Rows are points. The points of each table are mixes of a few directions, plus a little noise. How many directions does each table use, and how many do they share? Where both have some left over, give the other angles between the two spaces (their principal angles), to ten degrees, smallest first.
In the rows, 128 means zero.

First (7 x 3):
[[ 74 138 144]
 [120 130 129]
 [191 117 109]
 [204 114 105]
 [ 15 150 160]
 [144 124 122]
 [145 125 121]]
Second, 6 rows:
[[135 192 116]
 [121 167 124]
 [160  85 125]
 [117 157 127]
 [177 118 112]
 [ 56  50 162]]
Directions: first 1, second 2, shared 1

First, 8 rows:
[[ 99 105  89 105 105  75 128  92]
 [145 143 143 165 159 190 141 137]
 [154 150 176 112 117 130 108 179]
 [186 170 168 104 133 147 144 142]
 [ 93 103 124  88  84  57  79 134]
 [118 111 120 157 150 115 155 157]
 [132 113 103 123 168 139 107   7]
 [ 96 128 102 172 108 171 162 178]]
Second, 8 rows:
[[147 164 149  89  81 142 112 146]
 [122 100 148 111 157 103  45  58]
 [153 169 128 105  87 143 174 167]
 [140 124 124 106 130  84 142 118]
 [126  81 100 149 198  71 156  71]
 [137 159 114 161 119 197 186 162]
 [106 105 111 152 137 101 152 158]
 [ 96 124 151 150 115 181  58 143]]
Directions: first 5, second 4, shared 4

First:
[[101 158 151 106 158 134 112 169 242 100  99 125]
 [170 113 144 138 137 111 119 105  63 142 140 116]
 [103 139 122 120 129 137 130 145 177 117 118 134]
 [100 147 131 115 138 138 126 155 203 111 110 132]
 [105 138 123 121 128 137 131 144 173 118 119 133]
 [166 129 164 128 157 111 107 125 114 127 125 110]
 [191 103 145 147 131 104 119  88  12 152 151 111]
 [141 138 155 121 155 120 112 141 158 118 117 116]
 [ 68 120  60 135  68 157 170 123 124 138 141 160]
 [171 106 132 143 122 113 128  95  35 149 148 120]
 [ 93 120  81 134  86 146 158 120 111 137 140 150]]
Second (8 x 12):
[[139 138 136 127 140 130 128 136 135 126 126 123]
 [249 163 172 163 164 111  90 133 157 109  92  88]
 [145  93 110 153  95 102 102  91 103 130 117 125]
 [109  84  96 110  89 116  96 105  58 144 144 131]
 [104 151 140 167 145 136 185 128 213 110 109 142]
 [ 74 136 121  81 135 154 142 155 105 142 158 143]
 [115 130 126  79 133 144 112 154  81 144 154 127]
 [ 90 134 124 146 128 133 167 125 170 121 123 145]]
Directions: first 2, second 3, shared 0; angles 30, 40

First, 11 rows:
[[138 131 133 177 120 171 147 112 148 116 129 114 129 117 129 121 119 131
  107 175]
 [136 116 166 160 121 182 158  91 173 123  83 145 143 131 130 116 132 141
   84 150]
 [ 66 179 123 125  78 128 183 179 151 103 170 116  91 137 133 185 148 115
  178 183]
 [100 131 102 107  93  92 123 155 119 167 117 127 137 127 144 112 146 128
  163 135]
 [106 122 114  83 126  93 123 156 115 129 141 134 123 136 138 143 136 124
  160 107]
 [ 88 117 114  96 117 126 157 161 141  90 164 128 107 131 151 167 132 121
  159 155]
 [132 140 132  56 150  48  77 139  80 170 111 149 135 151 108 128 145 123
  151  24]
 [159  87 119 169 145 174 128 100 141 111 128 117 143 108 142  98 103 136
   92 164]
 [151 125 153 169 148 181 143  97 148  97 129 125 124 123 117 132 112 132
   88 147]
 [143  97 135 157 141 178 144 104 153  99 125 127 133 119 140 121 112 135
   95 161]
 [186 161 118 102 172  38  28 118  40 204 114 124 143 133  79  83 121 122
  130   7]]
Second, 10 rows:
[[ 98 113  61 132 116 138 129 106 151 123 112 133  54  74 104  92 173 100
   83 139]
 [ 86 110  35 113  78 135 128  97 168 224  67 151  83  36 120  96 173  86
  134 179]
 [111 127 106 121 106 117 126 128 135 159 105 135 122 113 129 111 148 123
  133 134]
 [164 135 177 120 139 142 129 128 122 179 134 131 208 142 154 184  65 138
  197 155]
 [141 134 160 140 154 125 129 141 111  59 161 114 124 167 122 129 122 145
  101  95]
 [140 130 144 124 131 134 128 127 128 151 128 130 157 130 138 149 105 130
  154 140]
 [145 123 131 132 145 154 131 111 135 138 138 128 136 110 128 155 100 119
  140 151]
 [136 143 180 138 147  98 125 163  96  41 161 111 135 204 128 115 134 162
   98  68]
 [ 94 126  87 122  98 106 126 132 136 140 100 135  93 111 120  85 177 120
  107 120]
 [165 140 200 140 168 130 129 147 100  65 174 112 168 192 135 162  84 157
  132  98]]
Directions: first 5, second 3, shared 1; angles 60, 90

First:
[[108 128 119 116 116 108 102 115 153 107 132 144 161 132 127 121 127 122
   96 126 127 133 138  87 124 126 129 154 121 114 124 118]
 [146 151 109 156 118 249 112  70 116 107 143 195  87  66  89 125 127 215
  118 125 114  82 188 178 166 103 200 129 121 109 110 122]
 [108 100 135 135 128  73 151 175 135 154 121  77 155 175 105 134 111 107
  157  90 113 157  77 116 125 122 116  92 116 154 160 142]
 [136 133 140 122 139 127 116 137 130 127 129 145 127 123 138 131 133 122
  116 148 145 127 137 129 121 128 119 127 131 124 122 113]
 [133 138 114  93 125 139 146  89 127 118 135 116 123 111 160 101 139 127
  127 148 126 139 133 119 122 154 124 146 158 116 105 113]
 [125 116 127 138 126  99 153 149 115 144 117  86 122 152 129 136 124 107
  158 109 118 134  98 133 124 135 112 120 124 145 144 157]
 [129 131 135 137 128  87 108 142 126 121 114 130 129 141 155 145 138  85
  114 143 146 115 132 108 111 136  92 161 117 125 129 148]
 [141 127 144 126 144 142 137 148 121 144 132 131 120 124 120 128 126 140
  140 135 136 136 122 154 129 121 132  93 134 136 130 110]]
Second, 10 rows:
[[121 110 139  97 128 127 129 124 157 112 131 119 116 118 130 128 122 143
  119 117 122 131 132 105 140 155 119 122 121 128 116  96]
 [141  85 152 137 150 103  96 156 137 129 125 125  82  92 125 162 123 163
  150 159 139 110 130 142 165 132  89  91 109  92 105 108]
 [138 134 123 147 141 106 130 145 101 155 129 122 143 137 133 124 133 112
  149 157 139 143 109 153 118 102 121 112 146 119 134 145]
 [129 148 101 171 117 140 109 110 102 131 128 154 143 125 116 128 133 129
  128 139 127 113 140 146 128  91 151 150 129 110 134 168]
 [133 134 138 151 119 163 116 128 129 110 115 152  91 120 117 157 127 136
  115 102 126  84 156 136 137 134 136 147  94 146 134 146]
 [109 137 138  83 103 174 151  99 172  87 125 132 118 137 127 122 121 130
   84  60 107 116 153  81 122 180 150 164 105 175 132 102]
 [125 139 115 133 122 131 131 118 120 131 131 131 145 135 127 118 130 121
  126 129 126 134 127 128 121 117 140 137 136 127 132 139]
 [119 163 139  76 119 147 194 127 138 131 127 103 161 182 147  95 130  74
  105  76 121 164 109 102  76 166 146 145 147 204 157 115]
 [127 119 123 136 127 126 111 122 130 123 130 135 123 113 123 133 127 144
  129 138 127 120 134 128 142 121 127 128 123 108 119 128]
 [139 112 113 148 154  65 113 150  95 171 140 108 160 122 135 115 133 127
  173 204 146 167  89 159 132  81 102  84 169  71 116 134]]
Directions: first 5, second 4, shared 2; angles 70, 90

First (10 x 32):
[[130 126 125 135 139 156 143 127 120 106 121 124 108 120 128 123 129 119
  140 133 153 132 132 103 126 124 137 113 120 112 133 130]
 [130 124 123 138 144 171 151 127 115  95 118 122  98 115 128 121 131 114
  146 136 167 134 133  90 124 122 141 104 115 105 135 131]
 [122 137 144 101  83   7  63 130 163 221 156 144 211 164 128 149 121 169
   79 106  18 110 115 235 138 144  91 195 164 192 107 121]
 [128 128 128 128 127 126 127 128 129 130 128 128 130 129 128 128 128 129
  127 128 126 128 128 130 128 128 127 129 129 129 128 128]
 [127 131 133 120 115  91 108 129 139 156 136 133 153 139 128 135 126 141
  113 121  95 123 124 161 131 132 117 148 139 147 122 126]
 [130 125 123 136 142 165 148 127 117 100 119 123 102 117 128 122 130 116
  143 135 161 133 132  95 125 123 139 107 116 108 135 130]
 [128 128 128 129 129 132 130 128 127 125 127 128 126 127 128 127 128 127
  129 128 131 128 128 124 128 128 129 126 127 126 129 128]
 [126 131 133 119 114  89 107 129 139 158 137 133 155 140 128 135 126 141
  112 121  92 122 124 163 131 133 116 150 140 149 121 125]
 [126 130 132 121 116  95 111 128 137 153 135 132 150 138 128 134 126 139
  115 122  99 123 125 156 131 132 118 146 138 145 122 126]
 [134 119 113 154 172 247 192 126  93  37 100 112  46  92 128 108 135  88
  176 150 236 146 141  23 118 112 164  62  92  64 149 135]]
Second, 11 rows:
[[105 117 118 161 106 148 112 145 156  95 106 114 117 114  99 128  92 104
  102 131 163 162 146 122 113 130 132 128 136  93 131  81]
 [149 138 137  98 148 110 143 113 102 158 148 141 138 141 154 129 161 149
  151 125  97  98 112 134 141 127 125 128 121 159 125 171]
 [ 86 108 110 189  88 164  99 159 180  67  88 102 109 102  75 127  61  85
   82 135 191 189 160 117 101 131 135 128 143  65 133  43]
 [136 132 132 117 136 121 134 122 118 139 135 133 131 133 138 128 140 136
  136 127 116 116 122 130 133 127 127 128 125 140 127 144]
 [134 130 130 120 133 123 132 124 121 136 133 132 131 132 135 128 137 133
  134 127 120 120 124 130 131 128 127 128 126 136 127 139]
 [126 127 127 132 126 130 126 130 131 124 125 126 127 126 125 128 124 126
  125 128 132 132 130 127 126 128 128 128 129 124 129 123]
 [101 115 116 167 102 151 109 148 162  89 102 111 115 111  94 127  85 100
   98 132 168 168 149 121 111 130 132 128 137  87 131  73]
 [151 139 138  95 149 109 144 111 100 160 150 142 138 142 156 129 164 151
  153 125  94  95 111 134 143 126 124 128 120 162 125 174]
 [167 147 145  71 165  95 155  99  80 184 165 152 146 152 176 129 190 167
  171 123  70  72  98 138 153 125 122 128 114 186 123 206]
 [159 143 142  83 158 102 150 105  89 173 158 147 143 147 167 129 177 160
  162 123  81  83 104 136 148 126 123 128 117 175 124 191]
 [ 96 113 114 174  98 155 106 152 167  82  98 109 113 108  88 128  78  96
   93 132 175 174 152 120 107 130 133 128 139  81 132  64]]
Directions: first 1, second 1, shared 0; angles 70

First (9 x 32):
[[217 131 125 155 119 106 163 134 213 138 102  31 158 201 111 102 102 109
  217 185 126  85 150 117 177  92 121 101 123 121 109 139]
 [121 164 127 117 130 126 102 150 124 110 130 176 109 112 138 127 139 171
   72 103 121 155 115 115 122 132 135 132 147 125 134 149]
 [ 43  79 119  91 135 156 137 110  36 141 152 190 120  58 125 146 158 110
   89  92 134 129 111 151  79 147 128 157 120 136 158 104]
 [102 198 172 172 136 131  34 121 118  90 142 190  79 118 183 164 110 171
   40  78 138 221 135 122 117 191 141 126 134 132  91 129]
 [182  82 122 148 119 117 186 107 178 159 109  17 169 184 101 112 103  64
  249 194 134  64 155 136 162  94 113 111 104 130 116 111]
 [178 191 103  98 122 107 123 189 174 105 111 161 122 139 118  97 151 204
   81 123 102 128 102  89 148  87 140 121 173 111 151 187]
 [109  77 102  90 127 139 175 126  97 151 129 123 149 106 100 116 150 102
  153 139 125  84 116 140 115 102 122 141 122 130 160 121]
 [ 31 104 165 146 138 157  80  78  43 127 161 180  98  74 165 177 122  98
   80  83 153 183 138 159  82 200 129 148 101 144 110  79]
 [171 127 123 133 123 116 150 133 168 134 117  83 145 160 114 112 120 121
  172 155 125 101 135 121 152 104 127 117 128 124 124 137]]
Second:
[[128 105 108 115 152 122 138 112 137 124 157 130  92  89 108 135 167 105
  122 102 130 113 178 108 114 133 138 113 145  80 115 169]
 [173  94 148  55  89  97 135  76 162 106 157 130  94  61 100 155 225 153
  163  81 173  82 112 148  45 125 174 125 113 126 168 103]
 [107 163 128 129 144 171 105 152  57 163  91 149 106 187 113 114  61 209
   94 185  84 136  47 123 138 168 120  92 120 194  93 101]
 [112 146 131 147 122 122 129 126 127 124 130 123 165 140 149 115  97 100
  139 140 123 145 145 135 174  98 111 158 130 140 138 136]
 [139 159 156 162  81 114 129 141 136 124 100 127 212 188 183 115  73 133
  160 144 136 153  69 157 179 109 106 171 100 191 167  63]
 [139 122 111 184 148 146 134 176 129 139  97 136 133 175 150 127  98 134
   98 130 111 143 112 106 137 178 110 103 127 108 102 107]
 [ 66 135 118  77 183 184  79 136  74 146 113 108  37  86  42 133 132 158
   59 195 100 125 155 129  58 114 144  88 161 113  61 207]
 [127 107  94 209 173 136 147 180 157 128 120 120 141 151 157 127 112  63
   94 111 115 152 196  90 159 154 100 117 146  45  95 161]
 [174  90 155 129  81  98 136 131 214  87 118  93 165  94 147 156 200  93
  151  86 188 122 141 162  58 102 147 157 112  86 174  94]
 [118 161 126  78 108  91 147  48  87 137 197 164 137 107 131 104 116 132
  195 109 119 106 125 126 219  98 130 156 123 196 167 137]]
Directions: first 3, second 5, shared 0; angles 60, 70, 90
